Rows are points. Before rounding, the points of a table are all equally far from one centre. They may lie mostly on one side of it. Where is the centre, to within rounding?
In the rows, zero is written as 128.

Points:
[[199 122]
 [ 97 161]
 [187 161]
 [175 173]
 [123 180]
 [191 154]]
Centre: [142 126]

Points:
[[124 209  62 194 173 113 133 113]
 [147 133  95 141 178  42 174 121]
 [142  93  84 126 145  89 172 198]
 [125 139 118 153 122 196 121 179]
 [ 92 200  69 111 167 115  70 190]
 [ 64 119  49 158 170 107 100 157]
 [135 163 107 142 218  44 128 132]
 [147 142  27 105 143  49 151 103]
 [129 149 142 168 147  91 174 152]
 [204 188 101 129 131  87 178 152]
 [136 191  89 174 155 101 175 181]]
Centre: [152 145  82 123 159 123 111 136]

Points, 18 rows:
[[ 83 203 120 173 125 165 136 128 125  71 145 192 126 127]
 [ 99 135 142 167 121  80 118 142 103   7  73 156 103 101]
 [138 134  83 194  71 142 107 121  89 107 115 163  64  97]
 [176 121  78 118 137  69 109 119  50  78 139 188 125 137]
 [137 125  44 121 118  75 163 143 117 136 120 179  46 164]
 [128 224 113  96  92  88 156 168  90  93 108 149  86  95]
 [151 199 135 135 169 109 132 147 100 128  83 177 182 122]
 [157 209  64 141 152  58  95 136 110 105 162 162 124 138]
 [128 202 153  88  96 115 117  93 148  98  80 157  81 163]
 [109 171 141 140 135  47 129 125 119  99  87  84  31 159]
 [200 160  86 153 162 120 107 131  81  19 158 161 121 113]
 [142  76  49 114 159  93 142 105 146  47  81  89 130 139]
 [146 123 128 118 132 117 131  96 152  99  51 224 112 124]
 [131 162  91 170  42 117 158 147 124  83  84 153  91 127]
 [172 158  66  97 185 114  39 152 113  46 135 143  93  83]
 [173 150 130 169 202  88 154  79 116  48  97 122  82 141]
 [ 67 112 153 116 178  84 122 109  59 108 158 159  57 102]
 [124  92 147 156 225  72 129 107  85 138 136 149  79 161]]
Centre: [135 125 125 123 147 122 122 158 134  97 132 129 100 126]

Points, 29 rows:
[[ 60 135 125 117  65 129  69 157  40 152 103 106  77 126  75 117 138  91
  164 179 170 114  99 158]
 [103 135 133  76 110  96 136 130  49 201 114 109  89 111 132 154 122  75
  121 143 112 126  81 124]
 [ 91 129  90  86 108 124  58 129  82 153 126  68  84  93 102 178 179  93
  177 198 179  99 119 172]
 [132 149 117  74 120 156  72 167  70 151 145 114  81  70 135  98 142 102
  205 173 190  95  91  88]
 [ 71 117 202 130 103 206 171 157  95 106 158 127  90 104 125 156 165  64
  156 146 133  98 130 159]
 [ 65 116 107 117  79 147  85 131 111 146 183 124 138 120  99  96 197 115
  167 171 189  99  43 156]
 [128  59  91  77  94 123  76 172  67 120 158  80  70  59 120 140 142  61
  171 182 179 114 151 116]
 [ 64  96 123 125  52  87 136 143  66 137 139 137  64  64  74 119 178 100
  135 136 192  67 114 140]
 [ 55 147 124 154 106 121 116  93  26 145 171  37 115  54 160 133 196 101
  127 133 201 142 120 151]
 [ 92 140 108 122  83 123  54 174  76 196 147 116 102  71 124 185 136  56
  152 164 159 123  97  82]
 [ 54  89 111 109 103 133  63  80  73 149 149 144 120 102 100 158 158 101
  188 142 176  80 106 166]
 [138 105 109  70  74 109  55 127  48 176 126  62 117 113  99 169 152  56
  142 159 161 143  91 160]
 [ 98 124 138  93  68 110  88 141  18 148 177  86  91 108 101  70 152  65
  150 156 214 148  96 221]
 [100 153 113  94  87  64 116 137  37 112 118 119 109 143 136 143 162  54
  211 178 175 121  72 158]
 [ 63 124 120 125  66 158  85 162  53  73 161 118 114 130 129 138 174  48
  164 169 146  98  91 186]
 [ 84 121 124  77  83 125  71  93  46 144 135  57 108  99  78 148 147  83
  180 180 195 118 156 147]
 [ 77 120 123  85 105 123 110 163  21 126 162 108 112  62 156 160 157 113
  185 164 164  85  80 169]
 [101 159  69 140  60 103 109 118  45 139 194  84  34  90 128 118 168 159
  144 207 197 141  73 161]
 [113 131 137 125  47 159  47 198  73 124 189  92  69 109 108 178 123 105
  219 166 164  96 127 188]
 [ 69 120 138 109 103  95  65 121  42 136 213  84  65  89 140 188 127  87
  157 187 195 112 115 157]
 [ 79 145  66 107  87  96  89 101  60 185 156 104  66 101 165 103 170  51
  124 166 200 126 146 149]
 [138  99 134  68 126 137  89 140  49 179 157  59  89 110 108 118 166 110
  134 197 179 149  96 145]
 [ 46 113  89 151  76 144  89  82  39 114 143  31  69 111 123 149 161  94
  174 144 203 124 139 201]
 [ 84  84 118 106  60 144  81 130  20 122 119 116 138  86 121 119 163  89
  132  92 168 104 100 177]
 [109 129  84 108  68 108  75 156  53 195 150 101  50  89 134 139 122  77
  199 220 190 131 115 185]
 [ 85 149 115  88  57 135  77 180  64 108 172 123  88 127 132 139 186  86
  152 210 185 142  74 156]
 [ 99 140 144  94  80 131  84 142  33 177 148  99  85  66 111 185 175  56
  168 143 166  98 125 218]
 [102 123  92  94  29  89  93 124  71 178  67 146  85  96 106 163 147  69
  215 124 153 134 108 172]
 [ 58 116 108 116 133 127 100 100  53 122 141 127 104 125 132 158 158  21
   94 136 169 129  87 172]]
Centre: [130 138 114 147  89 129 132 125 115 125 167 102  85  85 117 133 129  89
 174 117 168 165 108 158]

Points:
[[170 119 139  81 165 119 133  58 139 131 131 177 172 156  72  69  60 110
   85 110 157 140  84 139]
 [119 120  96  97 130 120 104  75 113 154 119 135 170 123 122 107  93 180
   39  75 154 138  57 120]
 [121  99 137 132 105  97 118  79 127 137 143 149 172 162 136  96 133 210
   90  51 193 120  46 149]
 [127  89 124 101 162  84 106  96 131 147  97 149 160 131 119  93 137 179
   76  55 171  80  18 134]
 [170  75 100 117 144 107 103 129 162 142 127 138 140 159 106 133 100 133
   81  46 139  62  53 178]
 [171  93  95  78 114 117 155 102 122 125 123 149  96 148  92  95 131 153
   73  34 154  95  51  88]
 [140 115  71  99 126 109 160 149 153 132  97 156 148 144 156 159  93 120
   63  69 154 102  65  90]
 [174  93 123  77 127 102  72  46 168 139 124 167 140 151 139 124 145 131
   76  74 116 141  83 138]
 [117 142  97 114 133 164 117  66  93 146 161 108 118 160 136 107  95 141
  103  58 137 159  68 110]
 [155 143 139  86 129 128 143  54 141 156 124 165 187 160 107 100 118 110
   94  46 102 128  51  93]
 [160 137 131 107 121 108  93 122 156 156  74 150 143 170 137 110 128 125
  111  55 136 147  57 112]
 [142 115  89 104 137 132  89  65 131 148 111 136 163 139  85  89 133 131
  121  39 124 101  44 177]
 [132 121 150  85 145 104 141  61 184  98 113 124 175 136  49 104 103 131
  102  72 141 112  19 152]
 [133  96 128 117 125  84 114  75 151 157 122 125 192 153 128 103 121 164
   66  49 184 111  85 159]
 [155 137 126 110 180 175 146 107 129 151 137 157 198 115 116  84  83 136
  113 129 133 136  59 149]
 [123 116 122  76 180 160 130 108 142 122 158 130 198 128 152 136 125  75
   85  62 128 107  52 155]
 [196 101 107  98 107 170 120  90 136 158 138 146 150 115 166 127 126 109
  101  91 125 137  33 136]
 [141 120 128 110 126  82 122 115 183 113 129 143 176 162 111  96  71 184
   98  43 140 109  85 107]
 [121 127  68  44 122 125 119  66 122 126 121 130 184 168 134 120 125 128
   92  75 117 141  78 127]
 [153 143 103  98 127 121 105 133 137 120 143 142 163 158 127  89 133 133
   95  70 105 135  38 204]
 [135 109 122 143 159 120 137  85 139 184 124 133 161 185  46 112 136 115
   96  66 140 125  27 129]
 [136  70 125 118 152  84 102 112 138 171 109 132 153 117 144 128 113  78
   65 101 117 151  45 117]
 [103  93  89  82  89 122 129 115 108 138 141 192 174 130 178 131 110 142
   93  82 153 107   7 161]
 [129  89  91 123 153 131 127  91 128 160 125 155 133 139 132  95  98 156
   94  31 127 117  30 159]
 [142  98 168 124  69 102 116 105 161 152 195 118 142 160 147 122  86 162
  123  78 107 123  76 123]
 [144 106 147  60 148  93 112  74 159 119  89 148 115 136 120 127 105 138
   95  39 140  81 113 125]
 [105 102 132 126 151 157 150  99 116 153 117 163 168 167 151 150  86 174
   76 101 216  80  47 156]
 [126 122 151  45 148 125 112  53 126 147 120 171 143 131 131 108 128 152
  141  62 140 133  59 127]]
Centre: [113 112 127 134 117 124 125  91 135  99 144 160 138 148 116 107 131 112
 100 128 146  82  73 118]

Points, 28 rows:
[[ 92  98 150 105 221 138 135  52 234  84 163 100 134 189 118 125 188 140
  100 167 132  57 169 134]
 [ 74 109 168  90 212 174 136  87 186 126 163 139 120 156 109 123 149 104
   57 199 119  64 199 168]
 [106  90 143 154 226 146 118 106 168  93 153 128 138 170 109 105 125 114
  119 167 140  92 190 151]
 [108 139 124 133 203 157 127  74 196  73 186 133 131  92  70 147 166 129
  118 214 160  68 150 119]
 [ 75 117 160  71 192 140 134  61 177  85 144 121  97 212 108 143 174 134
   94 198 132  85 212 128]
 [ 54 105 132 129 181 136 155 102 200  70 196 125 162 135 118 139 172 151
  100 193 147  51 102 138]
 [102  64 151 107 190 189 171  71 172 108 138 122 133 165 136 157 212 114
  101 220  87  81 140 171]
 [ 62  83 140 118 207 183 107  93 174  94 151  98  96 130 108 162 155 115
   75 201 122  58 180 124]
 [112  86 139 103 184 122 109  64 220  68 165 100 123 130  97 145 181 135
   47 190 129  47 144 159]
 [ 96  82 146 108 186 183  75  88 175  58 178 127 161 128 100 134 190 129
  122 209 147  56 152 145]
 [ 81 138 139 106 238 178 115  85 161 117 151 104  98 129 118 147 182 137
  145 229 128  85 174 128]
 [ 94 121 139 101 169 135  77 109 219 101 198 149 131 170 102 136 162 107
  113 180 122  64 196  94]
 [112  95 147 115 192 186 145  75 190  65 155 115 139 196 113 179 153 119
  110 184 129  31 177 144]
 [142 119 169 118 203 172  86 120 198 109 175 109 141 183 114 162 174 152
  126 194 129  48 161 110]
 [111 140 104 121 207 141 112  85 212  80 174 125 119 159 113 152 179 107
  118 154 130  39 201 131]
 [ 68 125 144 126 188 134 114  46 189  81 177 112 136 159 128 131 175 146
  114 172 183  47 126 141]
 [ 67 110 156 101 211 133 121  69 209  74 178 161 130 160 124 140 168 132
  116 182 131  58 166 120]
 [ 77 128 139 111 170 131 120  66 197 109 132 113 140 180 105 159 194 103
   72 196 140  29 187 104]
 [ 86 134 132 110 200 217 162  71 213 100 177 128 124 185  83 142 160 126
   89 182 157  81 146 136]
 [ 89 104 118 112 184 152 114  71 174  68 138 160 124 181 127 147 171 109
  104 192 159 101 172 113]
 [ 64  65 121 140 181 139 147  79 182 106 133 118 134 182 107 154 149 129
  143 224 142  75 153 131]
 [127 116 148  93 193 165 143 105 161 110 149  91 134 181 108 164 202  91
  119 216 158  34 151 151]
 [ 53 139 172 122 221 152 119  77 183 107 185 140 152 159  96 151 170 174
  106 178 107  53 170 119]
 [ 31  88 119  95 179 164 134  88 170 117 155  90 150 174 115 144 149 137
  138 226 137  77 216 112]
 [ 51  88 125  80 178 162  95  80 185  77 165 121 140 177 118 135 194 162
   59 181 138  87 186 120]
 [ 86  60 117 109 153 143 183 116 177  48 140 150 127 149  94 115 129 109
  117 193 145  60 186 144]
 [ 91 121 126  86 194 173 148  92 213  73 222 103 110 174  95  82 184 125
  117 204  91  54 121 143]
 [105 125 123 120 190 148 107  85 199 128 155 136 128 144  92 164 160 101
  128 217 177  97 153 105]]
Centre: [110 130 147  98 128 157 148  91 173 109 150  91 137 129 109 116 164 144
 119 168 104  92 164 138]

Points, 31 rows:
[[146 141 104 132 143 122  69 131 161  98 184  97 102 147  95  90 159 155
  108 149  75 154  69  12]
 [144 132  93 101  59 117 130  87 160 158 136 122  59  88   7  97 191  84
  129 142 129  78 107  90]
 [143 190 125  63  73  67 121 135 178 151 108  89  78  73  57  95 206 167
  149 147 106 118 123  91]
 [140 149 126  88  41 122 147  95 110 192 119 116  72  85  61 105 191 163
  156 137 132 131  80 113]
 [113 122  92 133 108  59  65  80  74 142 131  91  45  81 114 100 235 126
  114 144 145 129 133 108]
 [154 107  83 171  81 122  54  68 132 114 127 115 100  85  67 156 155 150
  108 153 136  94  83  39]
 [143 106  95  91  96  85 129 130 127 155 131  85  93  91  98  90 206 132
   78 181  73 135 134  43]
 [124 102 138  84 134  86  89 129  70 173 167  96  81  88  75 163 227 159
  128 162 117 112  74  38]
 [152 100  89 111 159 140 137 146 133 138  84 119  54  84 105 108 243 130
  155 135 133 141  46  58]
 [140 103 118 158 121 152 136 156 117  80 129  93 115  81 110  72 184  77
  143 173 158  96  77  66]
 [180 173 106  89  83  92 170 117 107 172 185 107  86  88  66 121 231  99
  100 132 164 128  95  51]
 [113 126 107 137  83  86  92 101 161 107 157 137  82 168  57  99 154  77
  154 131 135 114 146  41]
 [125 140 117 123  71  97 158  92 169 165 129  79  90 114  95 103 134 118
  184 150 132  81 110  55]
 [ 93 133 130 147 100 100  97 110  74 150 150  85  60 110  51 112 172  97
  129 189 106  86 124  51]
 [173  89  91 105  98  85 111 171 122 131 130 127  92  92  93 102 227 123
  153 184 112 134  47  49]
 [168 109  89  86  39  92  91  66 162 148 158 102  47  56  95 119 201 129
  119 154 141 142  92  60]
 [149 111 106 150 120 126  79 113 128 168 119  56  75 101  84  69 204 127
  141 187 135 107  93  40]
 [ 87 121 130 113 111 110  59  85 142 109 105 142 104 101  66 145 141 151
   83 125  66 147  74  55]
 [145 126 114 122 101 103 128  73 169 147 152 134  45 126 115  73 155 197
  159 164 127  92 152  48]
 [138 118  59  89  63  74 117 135 146 156  83 102  83 130  81 103 192 175
   89 119 100 126 116 109]
 [142 109 114 112 107 143 106 121 102 146 154  93  58 126  58  97 245 136
   74 179 116 141  69  61]
 [114 125  66 143 121  93 100  83  85 119 132 108  52 124  61 152 179 117
  109 196 118 114  77  58]
 [119 153  74 111  93 108 144  87 132 174 148 106  99 123  79 135 201 150
  151 172  95 138 122  41]
 [162 106  95 121  95  53 124 134 195 141 121 135  70 141 104 129 188 136
  117 140  85 153 118  32]
 [102 110  78 129  29 137 120 113 170 141 196 103  37 111 109 106 184 137
   83 148 111 102  83  93]
 [148  97  98  89 139 125 150  72  86 146 150  98  64 112  22 156 170 128
   96 117 117 153 111  77]
 [143 179  98 108  82  88  90 129 202 140 171 110  69 107  85 133 199  52
  136 197 114 108 113  83]
 [128 133  55 128 106 132 148 106 134 151 137 141 111 132 116  94 215 100
  144 125 121  44 111  36]
 [148 157  72  85 117  70 151 125 146 141 126 122  80 121  68 111 189 157
  118 152  80 162 121  21]
 [ 97 126 115 112 104 138  85  79 189 191 170 117  99 139 126  92 152 144
  112 189 124 113 105  70]
 [132 121 104 118 100 100 118  54 126 145 120  85  59 153  88 110 160 145
   95 136  66 121  90 142]]
Centre: [146 146 118 104 125 118  96 137 132 126 153 127  71  93 105 120 163 130
 118 114 133 105 103  91]
